Each point is reached from the start by the listed moves, each made 0, 1 or 2 times, or once backwards (-1), plus a little noise. Say if it took an odd or an even number of moves. Then give how often each move was made.

Moves:
(1): [33  2  8 -6  8]
(2): [-1 25  1 -2  5]
Start: [ -8  -4  -2  -9 -14]
Points:
[ 26  25   6 -17   1] -> even (1, 1)
[ 60 -26  12 -22   1] -> odd (2, -1)
[-42  42  -4  -6 -15] -> odd (-1, 2)

Moves:
(1): [17  2  0  5 -1 -1 -1  0  0  1]
(2): [-2 21  2 -3  5 -2 -2  0 -1 -2]
(3): [-1 -4 20  6  1  1 -2  4 -3 -3]
(4): [-4  1 -4 14 -1 -2  0  1 -3 -3]
(5): [ 2 -3 -1  2 14  2  2 -2 -1  3]
(6): [ 1  5 -2  2 -2 25 -1  1  2 -1]
(7): [ 0 -1  2  1 -2  1 17  3 -1  0]
(8): [-1 -1 -2  0  1  0 -1 13  0  3]
(9): [-2  1  3  3  2 -3  2  0 17  1]
Start: [ 4  8 10 -4 -6 -5 -7 -4  7 -4]
Points:
[ 30  32  20 -12  -6 -42 -26  21  46   4] -> odd (2, 1, 0, -1, -1, -1, -1, 2, 2)
[ 35  35  -9   0  15 -13  -8  18  24   9] -> even (2, 1, -1, 0, 1, 0, 0, 2, 1)
[ 29  60   0  27  -3  12 -32  -4 -17 -16] -> odd (2, 2, 0, 2, 0, 1, -1, 0, -1)
[-11   4  26  -5  24  48  12  26  24   7] -> odd (-1, 0, 1, -1, 2, 2, 1, 2, 1)
[37 56 33 -4  1 42  1 32  8 -2] -> odd (2, 2, 1, -1, 0, 2, 1, 2, 0)

Moves:
(1): [14  1  1  1  0  1  1 -1 -2  2 -1  0 -1  2 -2  0  0  0  0 -2 -3  0]
(2): [-1 17 -1 -1  0  0 -1  0  0 -3  2  1  1  1 -1 -2  1  1  0  0 -2  1]
(3): [-2 -1 15  3  0 -3  0  2  0 -1  0  0  0 -1  0  0  2 -1  0 -1 -1  1]
(4): [-1  0 -2 18  2  3 -1 -1 -2  0  4  0 -1 -1  2  0  1  3 -1  0  1  0]
(5): [ 0 -1 -1  1 24 -1  3  0  0  1 -2  1  3  2 -3  0  0  1  3 -5  4  0]
(6): [-2 -1  3 -4 -1 19  1 -1  1  0  0  0  2  2  0  2  1  1  1  0 -3 -1]
(7): [-1  2  0  0 -1 -1 16  3 -2  0  0 -3  1 -1  1  0 -2 -2  1 -1 -2 -4]
(8): [ 1  2  0  1  0  1 -1 12 -1  0  0  0  0  1  1  0 -1  0  0  0  0  2]
(9): [ 2  0  0  2 -2 -2  1  2 14  1  1  1  0  3 -2 -1  2  1 -1  2 -1 -2]
(10): [ 0  0  1  0 -1 -1 -1 -1 -1 16 -3 -3  0 -2  2 -2  4  0  2 -1 -2  1]
(11): [ 1 -2  1 -6  3 -2  0  4 -1  5 23  2  0  0  1 -1  0 -1  2  0 -3 -2]
(12): [-1  0 -1  1 -2  0  2  0 -1  6 -2 23 -2  2  0 -1  0  1  0  0  3  0]
(13): [ 3 -1 -1  0  0 -1  0  0  0  0 -1  0 15 -3  0  0  0 -1 -2 -1 -1  0]
(14): [-1  1  0  0 -3 -3  0 -4 -4  1  0 -4  4 24  0  0 -3 -1  2 -2  2  1]
(15): [ 2  0 -1 -1  2  0  0 -1  1 -2  0  0  0 -1 14  1  2 -1  1  2  2  1]
(16): [ 0  3 -1 -1  0  0  1  1  0  2 -2 -1  1 -1 -1 20  2  1 -2  3  2 -1]
(17): [ 1 -2 -2  0 -1 -1  1  0 -2 -1  1 -1  1  1 -2 -1 13  2  0  1  0  0]
(18): [ 0  0 -1 -1  0 -1  1  0  1  0 -1  1  0  0  1  0 -1 13 -1  0  1 -1]
(19): [ 0  2  1 -1 -1 -3 -3  0  0 -2 -1  0  2 -3 -2  4  2  0 18 -1  3  0]
(20): [ 0 -2  1  1  3  0  1  0  0 -2  1 -2  0  0 -4 -2 -1  2  1 16 -3  0]
Start: [ 2 10  1  6 -3 14 -3  6 12 -5  2 -1 -7 -2  0  4 -6 -1  0 -5 -2 10]
Points:
[ 29  58  11  32 -35 -10 -24   4  -1  30 -32  33   7  38  12  39  -6  28
  13  15   6  22] -> even (2, 2, 1, 1, -1, -1, -1, 1, 0, 2, -1, 2, 1, 2, 1, 2, -1, 2, 1, 1)
[ 18 -10 -11  26 -17  39  -9  13   7  -3  60  32 -16 -24   4 -11  -9  -6
  18  -2  -7   3] -> odd (1, -1, -1, 2, -1, 1, 0, 0, 0, -1, 2, 1, 0, -1, 0, -1, 0, -1, 1, 0)
[ -7  10 -23  24  22  25  22  -7  23  35  57 -36  -4  46  30  35  31  -6
  -3   6  -2  -3] -> even (-1, 0, -1, 2, 1, 1, 1, -1, 2, 2, 2, -1, -1, 2, 2, 2, 2, -1, -1, 0)

Moves:
(1): [18 -1  0  0 -2 -1 -1  0  2  0  1  0  3 -1  1 -1  1  0  1 -1  0  2  1 -4]
(2): [ 2 14 -2 -4  1  0  4 -5  3  1  2  0  1 -4 -1  0  0  1 -2  1  0 -1 -2 -4]
(3): [ 0  3 13  0  4 -3  1 -1 -3  0 -1  0 -1 -1  2  0  0 -3 -1  2  0 -2  5  2]
(4): [ 2  4  0 16  0 -4 -1  0  1  3  0  0 -5  0 -2  0 -1  0 -3  0  0  3 -1  0]
(5): [ 0 -3 -4  0 16 -1  0  1  0  0  1 -1  3 -2  2  0 -2 -1 -4  0 -1 -2 -2 -1]
(6): [ 4  4 -2  4 -2 13  3  5  1 -1  3 -1  1 -1 -2 -2 -3 -5 -1 -2 -2 -1  2 -2]
(7): [-1 -2 -1  0  0 -3 13  3  2  1  0  0  2  1  1  0  0 -1 -1 -1  0  0  1 -2]
(8): [-1  6 -2 -3 -4 -8 -4 17  0 -1  2  2 -1 -1 -5 -1  0 -2  2  2 -2 -1  5  2]
(9): [-2 -1  4  0 -1  1 -1  1 12  1 -2 -1  0 -1 -1  1 -2  1 -2 -1 -2 -4 -4  0]
(10): [ 1  0  1 -3  1  1 -3  0 -2 16  1  1  3  7  3 -2  4 -4 -2  1  2  2  2 -2]
(11): [-1 -2  0  0 -3 -1 -2 -3  2 -2 15  2  3 -2  4 -7 -3 -3 -1  1 -1  1 -1 -5]
(12): [ 1 -1  0  0 -1  2 -1  0  0  0 -1 13 -3  0 -1  1 -3  0  0  0  0  0 -1 -2]
(13): [-2  4  2  4 -1  0 -4  2  1 -3 -2  3 16  2 -1 -1  2  0  6 -4 -1  4 -2 -2]
(14): [ 1  3  1 -1  4  1  0  1  3 -7  2  0 -5 13  3  3  4  0  3  2  2 -2 -2 -1]
(15): [-2  0  1  2 -2 -2 -6  4 -3 -1 -3  1  0 -2 22  4 -3  1 -2  2  2  1 -1 -3]
(16): [ 5  0  0  0 -1 -2 -3  0 -2  3  8  0  0 -3 -1 16  2 -5  3 -6 -2  2 -1  1]
(17): [-1  1 -2  1 -1  1  1  3  4 -2  0  2 -2 -6 -2 -1 16 -2 -3 -3 -2  4  2  0]
(18): [ 0  0  2  0  1  3  1  0 -1  0  5  1  1 -1 -2  2 -1 11 -2 -1 -1 -3 -1 -2]
(19): [-3 -1  3  0  3  1  0  2  3  4  0  0 -5 -4  3 -4 -1  2 17  2  6  0 -2  1]
(20): [-3 -2  0  1  0  2  2  4  1  0  0  1  3  1 -3  4  3  1  1 18 -5  1 -3  0]
(21): [-2 -2  2 -1  2  1 -1  1  1 -2  1 -2  3 -2 -2  4  0 -2 -4  5 20  1  5 -1]
(22): [ 0  0  3 -7  3 -1  0  3  3  0  0 -3 -2  1  0 -1 -5  2 -3 -1 -5 23  2 -1]
(23): [-4  0 -6  1  2  0 -2 -5  8 -2 -2  1  1 -1  2  1 -1  4  4  1 -2 -3 19  0]
(24): [ 3  0 -5 -1  1  2  1  1  3  0  5  5  5  2  4 -3 -1  2  1  3  1  5  0 19]
Start: [-11   9 -10  -6   0  13   1   9   5  -3  -5   9 -11   5   8  -3  -2   3
  -3   8  -1   4  11  -7]
Points:
[ 17  60 -11 -14  -9   1  -1  30  41 -18 -12  34 -30  26 -30   9  -3   8
 -14  -3  13  17  42 -17] -> odd (1, 2, 0, 1, -1, 0, 0, 2, 1, 0, -1, 2, 0, 2, -1, 0, 0, 0, -1, -1, 1, 1, 1, 0)
[ 26  20  16 -15 -15   5 -16   6  -6  18  24  -2  34 -12  48  30 -15  10
 -14   8 -36  -3   1 -49] -> even (2, 1, 1, -1, 0, 0, 0, 0, 1, 1, 1, -1, 1, -1, 2, 2, -1, 2, -1, 1, -1, 0, 0, -1)
[  4   2  34  -5  -6  21 -14  -2  14  25  -4   4  29 -11  60 -21  17  16
 -19  10   4 -25  11 -52] -> even (2, 0, 2, -1, 0, 0, 0, -1, 2, 2, 1, -1, 1, -1, 2, -1, 1, 2, 0, 0, 0, -1, 0, -1)

Moves:
(1): [15 -1  2 -3  2 -1  3  2 -2 -1 -3 -1  3  0 -1 -2  5  3 -4  2  2 -2 -3  1
  1]
(2): [ 2 11  3  7  0  4  0 -3  1  0  3 -2 -1  2  0  1 -1 -1 -4  1  0  0  3  4
  0]
(3): [-1 -6 17  2  0  3  2  1 -3 -2  5  1 -1  5 -3  1  3  2  6  3 -3 -2 -1  2
 -2]
(4): [ 1 -4  1  9  0 -1 -2  1 -1 -3  2 -3  3 -6  6  1 -4  0 -3 -2 -3 -3 -1 -3
  0]
(5): [ 1 -2 -3  0 12  4 -1  3  3  4  3 -3  1  5  1 -2  1  7  5 -2 -1  0 -3 -2
 -2]
(6): [ 0 -4 -2  4 -6 11  1  4  0  0 -3  0 -3  3 -1  3  2  3 -3  5 -3  5 -3 -2
 -1]
(7): [-2  2  0 -1 -1 -6 14  2  0 -3  1  0  5  1  5  1  1  4  2  2 -3  5 -2  1
  0]
(8): [ 1  3  0  1 -2 -3 -3 11 -1  0  2  1  1  2  2  4  1 -4  2 -2  2 -1  2  1
 -2]
(9): [-2 -4  2  0 -3  2 -4 -1 16 -6  3  1  3 -1  1 -5  0 -1 -4  0 -3 -1 -2  1
 -2]
(10): [ 1 -2  2  3 -3 -1  1  0  5  8  0 -1 -1  1 -2  2  1  0  2  3 -1  0  1  0
  1]
(11): [ 2  0 -2 -4  0  1  2  0 -1  2 15 -1 -6 -2 -1  0  2 -7 -5  0 -1  1 -3 -2
 -2]
(12): [ 3 -2 -1  6  2 -1  4 -1 -3  1  0 17 -4  5 -2 -1  7  2 -1  2 -3 -1  4  0
 -8]
(13): [ 1  3  2 -2  0  2 -3 -3  1 -1  4  4 14 -4 -5  6  0 -1 -1 -3  3 -1 -4  1
  0]
(14): [ 1 -6  3  3 -1 -6  0 -3 -2 -2 -1 -4  5 13 -3  4 -1 -1  1  3  0  5 -4  0
 -4]
(15): [ 0 -1  4 -3  2  0 -2 -1 -1  2 -2  2  2  0 14  0  4 -1 -1  4 -1  3 -1 -2
 -1]
(16): [ 0  0 -3 -2  4  1 -3 -1  8 -4 -2 -3 -7  1 -1 13 -1  1 -1  0 -6 -3  2 -4
  0]
(17): [  0   2   1   2   0  -1   0  -2  -2  -1  -2  -3  -1  -3  -1  -1  12  -3
   1 -11  -3   2  -3  -1   1]
(18): [ 0  0 -1 -1 -7 -6 -4 -2 -3  0  7 -2  1  0  1  1  6 15  2 -3  5 -2  2  0
  0]
(19): [ 9  6 -4 -2 -4  5  1 -4  1 -1  4  6  2 -2  5  0 -2 -4 15 -4 -5  0 -2  0
  2]
(20): [-4  3 -3  0  3 -1 -2  1  1 -3 -1 -3  0 -5 -1 -3  6 -2  7 17 -9 -1 -6  0
 -4]
(21): [-1  1  3  6  1  0 -1 -1  3 -1  2  4 -2  0 -1  3  3 -2 -1  0 11 -1 -4 -1
  5]
(22): [ 5  2  2  2  2 -6 -5 -1  0  0  3  2 -2 -3 -4  1  0  5  3  1  0 15  2  3
  0]
(23): [ 3 -6 -2  0  1  2  3 -1 -1 -1  2 -3  6  3 -1 -4  8 -2  1  2  4  1 15 -5
  1]
(24): [-4 -3 -9  1  1  0  0  0 -1 -2  1 -3 -2  1  5  1  1 -2  1  1 -1 -2  1 19
  5]
Start: [  3   4   5   2  -3   3   1   6   4  -1   6  -1 -12  -4   1   5  -7   7
 -12   4  -5 -13   2   2  -7]
Points:
[ 47  -5  24  -3  -2  -1  32  21 -15 -19  -4  43  39  50 -22  24 -10   2
   0   1  -8 -23   1  17 -34] -> even (2, 0, 1, -1, 0, 0, 1, 2, 0, -1, -1, 2, 2, 2, -1, 0, -1, -1, 1, -1, -1, -1, 0, 0)
[ 59   7  -7  60  30  43  10 -12  23 -11  -7  16   3  11 -12  19  58   4
  22  35 -32   5  -5   2 -13] -> even (2, 2, 0, 1, 2, 2, 0, -1, 0, 1, -1, 2, 1, 1, 0, 1, 2, -1, 2, 2, 2, 1, 2, 1)
[ 43  17  59  22  19   4 -19  -4  -8  -4   2  41  -6  10 -34  47  53  20
   4  -7   0   6  21 -13 -21] -> odd (1, 1, 2, -1, 0, 0, -1, 1, -1, 0, -1, 2, 2, 0, 1, 2, 2, 0, 0, 0, 1, 2, 1, -1)
